Each point is reached from the start by the listed moves, each made once or not at all, plus a little noise. Say if it took an odd or an even number of moves. Then give how often each move was made.

Moves:
(1): [ 37 -43 -49   9  58]
(2): [ 39  44 -21  20  10]
Start: [ 14 -19 -15 -22  -2]
Points:
[ 90 -25 -80   8  66] -> even (1, 1)

Moves:
(1): [18 13  0 -4  7  4 11 -1  2 -6  7 14]
(2): [-10  20   8   9   1  -4   1 -10  -4  -9   2  -3]
(3): [  7  -8  26   3 -12 -14  21  -9  -3  15 -18  -3]
(4): [ 21  -7 -14  36   1 -12  13   5   1  -6   3  -5]
(5): [ -3 -21  14  11  18  11   8  -4   9  -8  -2  -1]
(6): [ -9  16  16  11 -10  35   1  18  15  -3  -4 -11]
(7): [ -8   1 -14 -16   6  11  27   9   3   1   4  -7]
(8): [  2   4   5  -2   7 -11  -4  25  11   2   5   5]
(9): [  7   1   1  -5 -17 -10   5 -16  33  -6   8  -3]
(10): [  2  11  -7   0   4   1 -10 -14  12  29  -2   2]
(11): [ -2 -19  19  -4  -1  13   1  -7  -1  16  42   0]
Start: [ -1 -10  -6 -14 -11  -5  -8   8  31  21   8  12]
Points:
[-23  -1  44   2  -9  34  51  13  53  19  -9 -11] -> odd (0, 1, 1, 0, 1, 1, 1, 0, 0, 0, 0)
[ 17   1  11 -33  -1 -14  46  30  44  33   3  23] -> even (1, 0, 1, 0, 0, 0, 1, 1, 0, 0, 0)
[ 34 -24 -19   8   3  -1  56  -1  79  -5  28   9] -> odd (1, 0, 0, 1, 1, 0, 1, 0, 1, 0, 0)
[27 -7  5 11 16  0 43 -7 95 31 74 13] -> odd (1, 1, 0, 1, 1, 0, 1, 1, 1, 1, 1)
[ 16   6  35  20 -20  29  68  12  45  28  43  -4] -> odd (1, 1, 1, 1, 0, 1, 1, 0, 0, 0, 1)
[-11  -2  27  -9  14  -8  34   4  58  51  -5   6] -> even (0, 1, 1, 0, 1, 0, 1, 1, 0, 1, 0)

Moves:
(1): [ 22   8   1   5 -11   4   2  -6   5  11   9  10   1  -8  -1   8  -3   2
 -12  15  -3   5  -4  13   1]
(2): [ -3  23 -10   5   4  -5  -2   1  -3  10   5  -7  13   0  -9   2  -5  12
  11   4  -5  -5  -1   2 -12]
(3): [  5  -2  47  20  -4   3 -12   7  -6 -11   7   2  10  17  -7  19  -2   5
  -5  13   4  -2   2   5  12]
(4): [  4  -8  -8  18  -2   5  -6  13 -13  14 -18   3   8  -4 -10   0   8   2
  -6  -7  -2  -8   2 -14  14]
(5): [-11 -11  10 -11  37   6  -8  14   7  -2  28  11 -15   2  -2  -8  -7  -2
  -4   1  -3  11  21  14  -5]
(6): [  0   7   9  -5  13  35  13   0  -9   3   0   0 -12   9  -8 -18   0 -22
  -7 -10 -11  22 -10  12   6]
(7): [18  1  2  4 13 -1 27  8 -3  7  2  4  6 12 -5 -3 -3 -7 13 -8 -3  0 -4  0
 12]
(8): [  2   9   6 -19 -12   3  -6  30   3   8   0  -1 -10   9  -9 -13  14   4
  -6  -3   7  -6   2  18   3]
(9): [ -5  -2  -6  15 -11   3  13   8  11   2  -8  -2  -2  -8  -9  -6  -1  -1
   2  10 -27   9  -8 -11  15]
(10): [  6  -7   0   7 -15   1   8   2 -11  23  -8 -15  -5  13  -7  -2  -6  -9
  -8  -8 -11  10  22  -6  -8]
(11): [ -3 -11   3  16 -12   3  -3   7  -8  25  28 -10  -8   8   5  24  -3   3
  11 -10   4  17   2   3  -1]
(12): [  1  12  -7   3  -6   0   4  -9  -6  -2  -3  19  -5  11  -3   3  15   2
  15   4  -1   9  -2 -13  -5]
(13): [ -5 -10   3 -12  -1   5  -3  -1   6  -2  -7  -1  21  -2  -7   9  -2   4
   8  -2  -3  -5  -7   0  -5]
(14): [  4  -8 -23   9  -8   2 -12 -15   1 -11  -2 -11   3  29  -3  -3 -13   3
  -2  -5  -6   0  -3  10   2]
(15): [ 11   9  14  -5   4   5  -6  -8  14  14   5  -2  -6   3  14 -25   6  17
  19 -10   8   9  -6  -6  10]
(16): [  4  15   2  -1  -3   1   7   4   9   5  -8  -6   2  -7  19  14   8   3
  -4   7 -14  -2  21  17   7]
(17): [  2   1  -2  -1   4   4   4 -10   8  -2   6  -5  -3   4  -5   3  20   8
  -6   5   6  -3  -7  -2   3]
(18): [  1  -4   8  16  -4   1   6  -3  -9 -10  -5   5  -5  -3  -7  -7   4  19
 -13  -2   3   2  -7  14  -1]
(19): [  1  -8   7  -1   2   1  -5   0  -7   1  -6  -5 -11  -1 -14   1   8   3
  13   4  -2  -2  -4   5   6]
(20): [-11  -3  -3  -5   1  10   5   2  -6   4  -2  -5   3   1   6 -12  -4  -2
   1  22  -1  -5  -3   0  -8]
(21): [ -6  -3  -4  10   5   8  -3  -6  14   7  -7  -3  -3  11  -9   5 -15  -4
  -3  -4  23   1  -3  15 -12]
(22): [  9  -6  -7  -3   0 -10  -5  14   1 -11 -18  -1  11 -10   7  -8   6  -7
 -14   3   8  33   0   8  -3]
(23): [  3   2  -3  -4  -6  15  -1  11   6 -17   3  -7   6 -10  -7 -11   1  -2
  12  -1  -2  -1  17  -3  -2]
(24): [-18   9 -15  19   3  -3   1 -10  -5  -7  13  12   9  -3 -11 -14  17 -19
   5   1 -10  -5   3  26  -5]
Start: [ 10   0   8  -1 -12 -22  -9  -3  24   4   3  -1   0  15 -13  13   5  11
  -6  10  15   7   8  -4   0]
Points:
[  8 -14 -16  69 -59  24 -20   8  36  61   8  -5   9  48 -53 -21  12  40
   0  13   9  18 -24  63  14] -> even (1, 0, 0, 1, 0, 0, 0, 1, 1, 0, 1, 0, 1, 1, 1, 0, 0, 1, 0, 1, 1, 0, 0, 1)
[ 24   6  30  48 -26  42 -11  14   3  -1 -37 -51  11  64 -50  -6 -13  12
 -23  33   3  57  39  74 -12] -> even (0, 1, 1, 0, 0, 1, 0, 0, 0, 1, 0, 0, 0, 1, 0, 1, 0, 1, 1, 1, 1, 1, 1, 0)
[  9 -36  38  73   9  27  18  50  23   7 -25 -11  31  27 -79  -8  36   3
 -12  43 -19  37  52  63  21] -> even (0, 0, 1, 1, 1, 0, 1, 0, 1, 1, 0, 0, 1, 0, 0, 1, 1, 1, 1, 1, 1, 1, 1, 1)
[  8 -19  18  67 -65  -9 -33  13   3  14   0  -4  17  95 -63  26  20  13
 -15  -3  33  59  16  76 -24] -> odd (0, 0, 1, 0, 0, 0, 0, 1, 0, 1, 1, 1, 1, 1, 0, 0, 0, 1, 0, 0, 1, 1, 0, 1)
[ 24   1 -12  71 -36  -5 -36 -25   4  51  24  -7  25  35 -56   7  23  57
  29  -3   1  12 -18  48  10] -> even (1, 1, 0, 1, 0, 0, 0, 0, 0, 0, 1, 0, 1, 1, 1, 0, 0, 1, 1, 0, 0, 0, 0, 1)
[ 20  19 -39  80 -29   1   1   9  39   2 -18   5  33 -17 -73 -16  37  23
 -28  34   8  32  -1  45  -1] -> even (1, 1, 0, 1, 0, 0, 0, 0, 1, 0, 0, 0, 0, 0, 0, 0, 1, 1, 0, 0, 1, 1, 1, 1)
[ 32  11  35  52 -29  31  -8  -1   5   3  -7  11   1  44 -71  -4  26 -39
  -8  28  12  76  28  58 -11] -> even (1, 0, 1, 0, 0, 1, 0, 0, 0, 1, 0, 1, 0, 0, 0, 0, 0, 0, 1, 0, 1, 1, 1, 1)

Moves:
(1): [ -6   3  12   4   3  -2 -16   3   0  -4   7  21  -9 -13 -18   2  -1   2
   1   3 -20   9   2   1]
(2): [ -5  10 -19  14   1  -4  -9  17  12 -11  -4   1  -7   5   4 -10   6   8
  14  -1  -6   6  -2  21]
(3): [ -5   3  -7   0   5   1   4  -1 -17  -7  21  -5  -6  11  -9  11  -5  -4
   2  -2  -4   2 -12   3]
(4): [ 20  -4   8   8  -3  -1 -14 -18   0  21   8  15   3  24  -6  -7   5  15
  -9  -2   8  11  -2  20]
(5): [ -1   5 -23  -2  28 -15   4  -8  -9  -2  -3  -2  10 -14  -5 -33  21 -13
  -1  -4  10   8  11  16]
(6): [  4 -24 -15  18  -2  23 -17  -7  18 -11   4  -9   6  11  -7  11  26  -4
   3 -16 -11 -10  17 -10]
(7): [ 11 -15 -14   4 -18  11  11  -4   2  13  15  10  -4   8   1  10 -12  -7
  -3  -1   5   1   5  -5]
(8): [ 12 -10   7 -11   6   1   6  26   1 -25   2 -13  -4   5 -26 -21  -4  24
  -3  17  10 -14  -1   2]
(9): [ -2   4   1  -1  12   7  22 -16  17   0  -3   3  -1 -16  -3  -9  -3  -1
   5 -21  14   1 -11  19]
(10): [-14  -1   1  -7  -4   1   0  -9   6   8  -1   0 -17  10   5  -1   6 -17
   1  -9  11   9   7 -18]
(11): [ 13 -12   6   3  -1 -12  -7  13   2 -10  23   0  15 -17   9   0 -12   1
  23   5  -4   8  11  25]
(12): [ -6 -11  21   6 -16   4 -14  13  18   3  -1  14   7  -5  21   2  -2 -11
  -2   4 -17   9 -17  11]
(13): [ 10   9   1 -12  -2   5 -14   2   8   1  -7  -1   9  10 -14  -6   5  -1
  18   4  -2   4   1   2]
(14): [ -1   0 -12   7   4   2 -12  -1 -11 -13 -14   7   3  29  -2  -1 -10  -3
   7  -3  -4 -21  -3   1]
(15): [ 29 -10   0  -5 -14   3  -6  19  -8 -12 -10  -5 -26   2  15  -2   0 -13
   3   3  -1  16  18  11]
(16): [ 26 -11  18 -18  -3 -10   0   1  10   6  14   4  20   1  -4  -3  14   6
   2 -16 -12   0   7  -9]
(17): [  0  -4   3  -5  10 -17   5 -13  -7  -6   1  -8  -9   7 -19 -20   8   5
   0   3 -18   2 -13   7]
(18): [ 13  -1   5 -14  -5   4  -7   7   8  11  19  -5   2  -2  13 -13  -3   9
 -16  12  -2 -17  16  -2]
(19): [  2  -1  -2 -13  -4  20  -6  -6 -11  -1  -4  12   5   0   8 -11   7  29
  23  -8   3  26  11   8]
(20): [-14   9   6  -7  25  13   5   4  16   4  -3   5   4   4  -6  15  -1  12
  -5  19  -3   3  17 -23]
(21): [ 17  -8 -21 -19  -6   6   6  -6 -11  -2 -14   9  -4  -5   1  17  24  19
  11   7  22 -15   3  11]
(22): [-12   0   5 -13   2  -4   2 -13  11  -7 -12   8  30 -18  -9  22   5   8
 -22  -7 -12  10  17   8]
(23): [ -6  20   3  16  -8   1  14   4 -15   9   8  -2   1  22  11   0   1  -6
   6  20   5  -7   5   7]
(24): [ -9 -11  -5  -1   9   5   1  17   7  16   6  -4 -14 -11 -12   2 -13   6
  -3  -5  -3  -4   2  18]
Start: [ -4   8   2  22   0 -24   1   1   5   4   8   1  -4  -3 -19  -5  -7  -8
   5   3 -16  -4   2 -31]
Points:
[ 37  -2  -9   6   2  12 -33   0  22  -8  39  14  -9 -12  -2 -68  40 -22
  73  -8 -13  40  92  28] -> odd (1, 0, 0, 0, 1, 1, 0, 0, 1, 1, 1, 0, 1, 0, 1, 0, 0, 1, 1, 0, 0, 0, 1, 0)
[ 73  -4 -37 -32  18 -27   0  -7   1 -18 -30  16  10   5 -30 -44  45 -14
  50 -27  12 -12  27  21] -> odd (0, 0, 0, 0, 1, 0, 0, 0, 1, 0, 0, 0, 1, 1, 1, 1, 0, 0, 0, 0, 1, 0, 0, 0)
[ -1  -8 -11  -4  47 -23  16  30   2 -21  27  -4 -68 -33 -71 -55  -7 -24
  10 -15   1  24  18  22] -> even (1, 0, 1, 0, 1, 0, 0, 1, 1, 1, 0, 0, 0, 0, 1, 0, 0, 0, 0, 0, 0, 0, 0, 1)
[ -4  29 -34  32  28  -8   4  30  -1  -1   3  28 -45 -30 -18 -69  11   4
  53 -10 -13  51  41  69] -> even (1, 1, 0, 0, 1, 0, 0, 0, 1, 0, 0, 0, 0, 0, 1, 0, 0, 0, 1, 0, 0, 0, 1, 1)
[  9  24 -20  -3  38   1  10   9 -17 -10  40   9 -12  24  16 -48  -5 -14
  53  14  10  22  74  16] -> odd (0, 0, 1, 0, 1, 0, 0, 0, 1, 1, 1, 0, 0, 1, 1, 0, 0, 1, 1, 1, 0, 0, 1, 0)
[ 15 -44  -5 -17  22  14 -48  35  29 -57  30  11  25  11 -11 -28  24  11
  17  13 -40  27  93   2] -> odd (0, 0, 1, 0, 1, 1, 0, 1, 0, 1, 1, 1, 0, 1, 1, 0, 0, 1, 1, 1, 0, 1, 0, 0)
[ 26 -35  31 -28  22 -20 -28  13  31  23  45  40  28 -19  -9 -11  19  10
  17 -18 -39  95  74  39] -> even (0, 0, 1, 1, 1, 0, 0, 0, 0, 1, 1, 1, 0, 0, 1, 1, 0, 0, 1, 1, 0, 1, 0, 1)
[ 34 -25   9  16 -42 -10 -27  91  17  -3  71  25 -60  58 -19 -29 -28 -12
  14  25 -55 -16  30  10] -> odd (1, 1, 1, 0, 0, 0, 1, 1, 0, 1, 0, 1, 0, 1, 1, 1, 0, 1, 0, 0, 0, 0, 1, 1)
[ 31 -28 -20  30 -36  -3 -46  35  29  16  37  36 -16  37   0   8 -37   0
 -24   1 -52  10  23  56] -> even (0, 1, 1, 1, 0, 0, 1, 0, 0, 0, 0, 1, 0, 1, 1, 0, 0, 1, 0, 0, 0, 1, 0, 1)
[ 45 -24  32  15 -30  -8 -18  14  48 -22  44   8  52  -4  -7  22  19 -33
  41 -23 -59  28  38  40] -> even (0, 0, 1, 0, 0, 1, 0, 0, 1, 0, 1, 1, 1, 0, 1, 1, 0, 0, 0, 0, 0, 1, 1, 0)

Moves:
(1): [ -4  11  -6   0  -2 -11  10   2  -2  -9 -18  26   6 -18   6   3  -2  -5
   1  17  -5  -4 -15  -5  -8  -8 -11]
(2): [  4  -3   3 -20   1  -8   2   2   6   1   7  13  -9 -10  11   7  20   8
   8  -2 -13   3   2   5  13 -17 -14]
(3): [ 10  -1   4   3  -1  -4   2   8  -2   8   7  13  -7  -5  20  -4   5   8
   9  19  12   3  -4  12  -2 -21  -3]
(4): [-22 -34   1  -1 -28   2 -19 -22 -12 -13   6  -8   2  24  -3   4  17   7
   7  -5  -6  -1  16  23   1   6 -23]
(5): [ -2   7   2  -8 -32   7   4  -5 -16 -14  19  14  -7  -1 -11  -2  13  -6
   2 -12  -5  22  19  -2 -10   5  11]
(6): [  6  -7   4   0  40  -6   4 -15  10   3  -9  -5  14   5   1  15 -31 -19
 -11  -2  18 -12 -11 -16  13   0  17]
(7): [  2   7 -18 -11  -3  -6  -5 -10  30   3  13  -9 -18  23   3  13 -12  -6
   8  18  -3  10  17  -2   8 -12  -4]
(8): [  0   3 -17  -3  -7  -1   9  -5  -3   5   3  -5  -4  -7   6  -5  -1   0
  -2  -2  15  -4  -4  13 -12  -8  -5]
(9): [ -2  18   3   2  -1 -26  21  -8  -9   3  26  18  -7  13 -14  -3 -15  10
   9 -15  34   0 -12 -30   9  22  12]
(10): [  6   4  14   5   5  -9 -16  10   1  -7  20   2  -8  33   5  11 -17  -1
 -11  -8   8 -16  -6  -2  18   3   7]
(11): [ 13   9   4  -4  11  -8 -10 -10  -2  12  -2   1  -6 -27   3  -3 -13   8
 -20 -16  -3   8   5  11 -10   3   5]
(12): [ -7   1   4  11   6  -9   9  -1   5   7   7  16  11  -7  10   6 -18  -2
  -7   8  -8 -26   5  -1  -3  -4   3]
(13): [  4   9 -21   7  -5  -9  -4 -16  -8   9   5  -1  -2  -6  -3   2   0 -11
  10  -6  -8  20  -4   8 -10  16   6]
(14): [ -3  -2  10  -7  14   7 -10  -4   5  23   3   6  -1  -8 -10  14  12   6
 -15   7  -8  19  -4   0   7 -23   9]
(15): [-14  12 -26 -11   2 -11   7 -18  -7  -4  -2  -1 -10   9  15  -4   5   8
   1 -11   1  13   5  30   0   0  17]
(16): [ -5 -23   0  12 -13   1  11  -9  -7  -6  -2  -2 -16 -15  14  -1 -11   1
   0  13  20  -1  -8  -3  10  -4 -21]
(17): [-13   7 -10   8  -1  -1  -5 -14  21  14   3  16   4  22   5   1   4  -9
   9 -19  -4   0 -14   6 -12   0  20]
(18): [ 14 -10  -9 -12  -1   8   2   4  -7   3   0   5  -8  -7 -23   1  13   0
  -1   7 -11   2   3  -2 -11   4   3]
(19): [-12 -14   4   9  -8   0  32 -10 -20 -12 -22  -1  20   0 -20 -13  -4 -13
   3  12   0  -4 -10  -4   7   1  -9]
(20): [ -4  -5 -14   3   1   0  13 -15   0   4 -12   0   9  15  12   8   2  14
 -15  14  -4   4   1 -15  11  -8  -5]
(21): [ -5  -9  17 -12  -7   0   2   8  -4   7  -5  -6   2  -4  14   8  -5  12
   2 -10  -5  -6   2   0   9   2  -1]
(22): [ 15   5   3 -10   0   5 -19  11   6  -6   7   1   1  -9   2  -7  -1 -19
   8   3   3 -21  24 -11   8 -23   8]
(23): [ 10   9  -9 -16 -29 -10   6 -19   6   9  14 -26   5 -40  12  -6  13   2
 -20   8  12   5  -5  19  -7 -15   8]
(24): [ -6  -5  -5   2  -8 -14  27   4  11  -3 -11   5   7  16 -10  13  15 -12
  -6 -13   1 -13   0   7  16  -7  16]
Start: [ -8  21 -18  23 -11  -9  -2   8   8  21  14  24  -1  -6 -18   4 -23   1
  -3 -22  14 -14  10  16  12  11 -15]
Points:
[-38 -17 -40  -8 -15 -62  18 -87  29  30  51  59 -36  51  27  89 -46   6
 -64 -31  11  -1  48  51  85 -47   9] -> odd (0, 1, 0, 1, 1, 1, 1, 0, 0, 1, 1, 1, 0, 1, 1, 1, 0, 0, 0, 1, 0, 0, 0, 1)
[-41  13 -24  17 -67 -55   6 -58  38  44  80  78 -35  25 -25  45 -29 -19
  -8 -50  37 -17  58  21  36 -27  17] -> odd (0, 0, 0, 1, 1, 0, 1, 0, 1, 0, 1, 1, 0, 1, 0, 1, 1, 0, 0, 0, 0, 1, 0, 1)
[-19  28  -5  27  35 -65   8 -37  65  63  79  79 -34  55   7  67 -95  -9
 -12 -23  58 -38 -21 -24  79 -25  11] -> odd (0, 1, 0, 0, 0, 1, 1, 0, 1, 1, 0, 1, 0, 1, 0, 1, 1, 0, 0, 0, 0, 0, 0, 0)
[ 13   6 -45 -39 -41 -54  55 -57  12  40  19  39 -10 -77  33  38 -20   1
 -58 -32  19 -36  54  40  49 -55  28] -> odd (0, 1, 0, 0, 1, 1, 0, 0, 0, 0, 1, 1, 0, 0, 1, 1, 0, 1, 0, 1, 1, 1, 1, 1)

Moves:
(1): [ -7  -2  -5  10   1  -6  -3  10   8   7  -4 -13  12 -11  -7   3  -2  11
  -2  -3  -1   1  -3  -2  -8  -7  -3]
(2): [-9  0  0 -9 -1  5  0  3  5  0  7 18  3  8 -9  1 -6 -1  1  8  5  2  7 -2
 -4 -5  2]
(3): [ -3  10   7   1   0  -3  -6   2   0   8   7  -3  -5   9  -4  -2  -3   4
 -10  -1   5   3   4   2   6   4  13]
(4): [-12   2 -10  -7   2 -10   3   4 -17  14   1   2  -4  -4   0  19  -8   5
  16   4  -4  -4   8  -1   9   0  -1]
(5): [ -2   2  -9   6 -16   7   2 -21  -8   1  -8  -6   5  -2  12   9  -3   5
  -6   1  -6   6 -10  10   8 -10 -19]
(6): [ 11  -8   5   5   0   3 -12   0  -8   2   6  -7   0  -6   0   4   1   3
   1   0   5  -4  -3   5   2  -1   0]
(7): [-15   2  -1   3  -7   8  -2 -17  -5  -3  -3   4  -3   7  -4   5  -3  -5
   0   0   6 -15   5   2   3  13  -5]
(8): [  2 -16  14  -2   0 -12  -1  -3  -1  12 -11   5  16   4  -2   7   5  -5
   3   0  24   6  -6 -14  -8  -7   5]
(9): [  8  -8 -15  -3   6   0   3   4 -10  -4   9   8   3   7 -28   5   1  12
   7  -4  15 -24 -11  -3   6   0   1]
(10): [  8  -7 -11  14  12  -6   1   7   9   2   0   8  -5 -10  -8  -5  -2   0
  -6   7  -4  -5  -2   8  11  -3   8]
(11): [-14   0 -12  -8   9   1  -6  -4   6   0   9   4  -7   5   0  -1   5  11
   3  -5  -6  -1  -7   4   6   1  -3]
(12): [  8 -21 -10  11  -1   0   1  -7 -11 -13   3  -7  -4   4 -12 -12  -2   3
 -12   4   1   5   4  -2   7 -13  -5]
(13): [ 11   5  19   7   6 -11 -11  -4   7   5   4  -4  -9   6  -4   1   0   3
   9  11 -11   2  -1  12   4   0  -1]
(14): [ 18  -7  -2  -2   3   1  -7   1   8  -3  -4   7 -11   0  11  -8 -12  -3
   2 -11  -4 -14   7 -15  -6 -17  -4]
(15): [  6 -10  -7   7  -1   9  20 -10  -3   7  12   6 -11  13   1   1   4  18
   2  -3   1   6   4   6  -7   7  -8]
(16): [-12   8  -5   1  -4   7   1  -3   9   7  -2  -6  -3   1  -2  -1   9  -8
  -9   6  -2   3   3  -2  -7   0  11]
(17): [  0   5   7 -15  10 -11  -3  -7   5  -5   3   7   5 -20   0   4   2  -4
  10   5   8  -9   3  -1   0  16  -9]
(18): [  4   3  19  -7   4   6  10  -8  -2  -1  -2  15   6  -5  -7 -10   5   8
   2   6   1  -2   1  -4   1   5   6]
(19): [  9   7   4  13   0   4  -3  -6   3   3   1  -9 -14  11   3  21   3  16
  15  -4  13   4   3   2  -2  -1  16]
(20): [ -5 -12   3  -9   4 -10  -7  10   0  -2   6   9  -6  17  -4   8   1  19
  -3  11  -8  -5   2  14   2 -19  11]
(21): [  3  -9  12  -2   2  -3   5  -2  -1   3   0  -7 -19   0   5   9  -8   3
   9   6   0   3   2   8   0   8   0]
(22): [ 10  -3  11  -5  15  -2 -11  -2  -4  -3 -10  -2   9   3  -7  21   1  -4
 -10  12   0  -5  -3   0   2  -5  -6]
(23): [  3   6  13  -8 -11   4 -11  18  18   7  -5  -7   1   3 -16  15  21  -2
  -2 -16   4  10   2   7   8 -11   4]
(24): [-23  -9  -2   7   4   0  20   9   1   6  14   7   0  11  15   4 -16  -5
  13   8  15  -7   1 -26  -5  -2   1]
Start: [ 14   0  11  12 -15   3   7  18   4   6   1  15   3  -5 -10   5  -5  10
  -7   6 -15  12  10   7 -11   7  -3]
Points:
[ 50 -16  54  -2  36 -28  -9   2  35  26  27  64 -34   9 -55  27 -15  55
  37  23  32 -23  12   6   2   9  31] -> even (0, 1, 1, 0, 0, 0, 0, 1, 1, 1, 1, 0, 1, 1, 0, 0, 1, 1, 1, 0, 1, 0, 0, 0)
[  2 -43 -34  33  10   2  19   1  30  10  30  25 -31  -2 -29  33 -36  52
  17  24  19 -25   8 -11  -3 -26  -7] -> odd (1, 1, 0, 0, 1, 0, 0, 0, 1, 1, 1, 1, 0, 1, 0, 1, 1, 0, 1, 0, 1, 0, 0, 1)
[ 30 -43  -7  28  13   8  19  26  12  36  48  42 -40  22 -60  17   1  58
  20  14  -3 -23  16  -3  19 -27   4] -> odd (0, 0, 0, 1, 0, 1, 0, 0, 1, 1, 1, 1, 1, 1, 1, 1, 0, 1, 0, 0, 0, 0, 1, 1)
[ 31 -15  27   9  38 -12 -15  -1  -8  21  42  27 -30  18 -45  49 -20  51
  30  37  21 -42  21 -22  13  -6  16] -> even (0, 0, 1, 1, 0, 1, 0, 0, 1, 0, 1, 1, 1, 1, 0, 1, 1, 1, 1, 0, 0, 1, 0, 1)
[ 18 -35  47  -8  43 -44 -28  18   3  46  36  27 -41  40 -27  95 -26  58
  49  44  37 -41  13  -7  -2 -17  31] -> odd (0, 0, 1, 1, 0, 1, 0, 1, 1, 0, 1, 0, 1, 1, 0, 1, 1, 0, 1, 1, 1, 1, 0, 1)
[-37 -42 -23  54   3  -3  23 -12 -11  41  27   2 -51  48 -20  82 -27  83
  -7  50  -5  -1  21  31  15 -20   7] -> odd (1, 0, 1, 1, 1, 0, 1, 0, 0, 1, 1, 1, 0, 0, 1, 1, 0, 0, 1, 1, 1, 1, 0, 1)
[ 17 -52  66  11   4 -11   3 -16 -25  20   6  38   7  39 -32  67 -21  45
  19  56  28 -35 -12  12   3 -12  -9] -> odd (0, 0, 0, 0, 1, 1, 1, 1, 1, 0, 0, 0, 1, 0, 0, 0, 0, 1, 0, 1, 1, 1, 0, 1)
